Rows are points. Examples show where two turns around zero, p and q, send a point. Where does a point land after both, in the order given? Backwards means that the second turn is done in reverse. Each puzzle has new turns, and all numbers are rounded.

Turn p:
[ 56  30 -38] => [ 57  40 -25]
[-40 -18  24] => [-38 -30  15]
[-36 -38 -51] => [ 33 -52  39]
[41  7 18] => [-2 45 -6]
[-21  19  47] => [-50  -3 -23]
Turn q:
[ 42 -19  26] => [52 11 -3]
[-13  49   9] => [-18 -19  44]
[-18  14 -39] => [-43  15   2]
[-13 -91  15] => [ 29 -13 -88]
[  2  46 -11] => [-20   6  43]
Where do these land?
q, then p: [-16 -35  23] => [35  2 28]
p, then q: [-47 -20  22] => [ -4 -35 -43]
p, then q: [27 28  8] => [-24  20  24]
q, then p backwards: [-17 -45 -26] => [ 2 50 21]
q, then p: [ 43  73 -63] => [-74  -6 -75]
p, then q: [10 -1 36] => [-28 -22  12]

Turn p:
[-33   7  23 -21  25 -23] => [ 46  -6 -20   3  -6  26]
[ 28  30 -44  39   4  25] => [-19  47  34  -4  -3 -45]
[-21   8  48   9  12  55] => [ 18 -34  40   0 -54   6]
[  8 -27 -56  17 -29  -4] => [-39  18  16  18  51 -10]
[  9 -62   9  24 -20 -47] => [-11 -43 -13 -23  67  -2]
[ 64 -20 -15 -12   7  20] => [-41  -9 -23  13  -9 -52]
[-48  30  11  -5 -43 -57] => [ 14  25 -10 -35  25  75]
[ -7  35  22 -51  43  30] => [ 31   5 -23  29 -69   3]
Turn q:
[-63  55  34 -13  13  55] => [  4 -45  40  78 -27  34]
[-25 -21 -15  32 -23 -11] => [-28 -27 -13 -26 -20 -14]
[ 34   5   2  36  54 -38] => [-40  33  -8  10  58 -27]
[ 27 -25 -38  -6  49 -52] => [  2  37 -47  -2  38 -54]
[-19  -6  36 -20 -16  71] => [ 16   3  49  20 -58  31]
[ 13 -11 -25 -10 -40  -9] => [ 18  -5 -24 -40  -8  11]
[ 46   0 -31   9  54 -17] => [-15  54 -37  15  38 -14]
[-22  -1  40 -24 -19   6] => [ 26 -23  41   0 -13  -1]
[  9   3  -3  -4 -72  -4] => [ 18 -27  -1 -55  -9  34]
Where do these land?
p, then q backwards: [-54  -4 -12  43   7  17] => [ 11  16  63 -30  -1   5]
q, then p: [ -8   8 -17 -57  -7  25] => [-51   7   6 -19  -2 -36]
q, then p backwards: [ 15  -5   5  15 -24  17] => [ -5  21  14   5 -26   1]
q, then p: [ 19 -32 -17 -12  -5   0] => [-16  30 -23  -1  -8  10]
q, then p backwards: [34 14 54 42 24 -2] => [-11  -8 -48  38 -50  12]
p, then q: [-60  18   9  11  30  15] => [ -9  38  38 -24  15  39]
q, then p: [ 15   8 -28  33  32  18] => [20 36 39  9  4 14]
p, then q backwards: [ 10 -21   0 -97  26  -8] => [-38  34 -82 -11  29  22]
p, then q: [ 30  14   5  21 -84 -83] => [ 66  -3 -29  95 -33 -11]
